Every row gives one point. Each copy is the shape, with its points in the same order, turned, moved and blurred by noise. Say if it was mirrored as well.

Shape, 8 rows:
0:  22 -18
1: -20   6
2:  17 -39
3:  52  -2
4: -78  62
5:  14 -25
6: -43 -54
7:   3   7
Copy 1, 8 rows:
0: -24 -40
1:  10  -1
2: -18 -59
3: -61 -30
4:  51  69
5: -20 -39
6:  38 -59
7: -18 -10
Copy 1 is: mirrored
Copy 2, 8 rows:
0:  21  -6
1:  -8  23
2:  43   4
3:  11 -43
4: -93  66
5:  30  -8
6:  34  68
7:  -9  12
Copy 2 is: mirrored

Shape, 8 rows:
0: -17 -16 -45
1:  23 107 -27
2:  -9 -24  22
3:  -9 -41  21
4:   9 -39  13
5:  27   3  -6
6:  21 -47  24
7: -21 -33   3
Copy 1 (8 x 3):
0:  33  -9 -25
1: -40  93  23
2:   6 -42  14
3:  10 -58  10
4:  23 -45  21
5:  17   1  33
6:  27 -53  41
7:  14 -50 -11
Copy 1 is: only turned
Copy 2, 8 rows:
0: -57   3 -13
1:  11 121  26
2:  -1 -34   3
3:  -1 -41 -13
4:   4 -35 -24
5:   8  23 -27
6:  12 -40 -39
7: -19 -33  -6
Copy 2 is: only turned
Copy 3:
0:  20  -3 -45
1: -59  94 -67
2:   0  -1  32
3:   0  -9  29
4: -16 -19  32
5: -44   9 -14
6: -26 -27  32
7:  12  -4  15
Copy 3 is: mirrored
Copy 4:
0:    6  -34  -23
1:  -60   31 -109
2:   -6    3   22
3:    0   -1   42
4:   18    6   24
5:   -1   17  -25
6:   23   18   37
7:   -1  -25   34
Copy 4 is: only turned

Shape, 8 rows:
0:   1  62 -39  25
1: -19 -27  43  20
2: -24 -58 -15  48
3: -63  51 -14 -29
4:  49   5  61   0
5:   9   5 -49 -26
6: -21  72 -11 -34
7:  13 -32 -50 -44
Copy 1, 8 rows:
0: -61 -29  -9  31
1:  65  22  -4   5
2:  46 -53 -31 -24
3: -43  31 -35  -9
4:  33   3  58  25
5: -28 -37  28 -45
6: -81  31  14  -3
7: -13 -34  25 -77
Copy 1 is: mirrored
Copy 2:
0:  55  46  10   6
1: -30 -16 -41  39
2:  20 -64 -13  34
3: -11  56  59  42
4: -22  27 -76 -21
5:  29  -1  43 -23
6:   5  80  44   9
7:  16 -39  43 -45
Copy 2 is: mirrored
Copy 3:
0: -19  10  11  64
1:  37 -38  28 -23
2: -19 -51  67 -33
3:  15  68  27  20
4:  41 -57 -41   1
5: -54  11 -15  -4
6:   7  52 -16  37
7: -58   3 -17 -46
Copy 3 is: only turned
Copy 4 (8 x 4):
0:  66  -5 -12  64
1: -37 -11  18  23
2: -31  45   8  48
3:  22 -41 -66  76
4:   5 -43  37 -27
5:  39  20 -45   6
6:  60 -52 -44  50
7:  15  41 -64 -24
Copy 4 is: mirrored
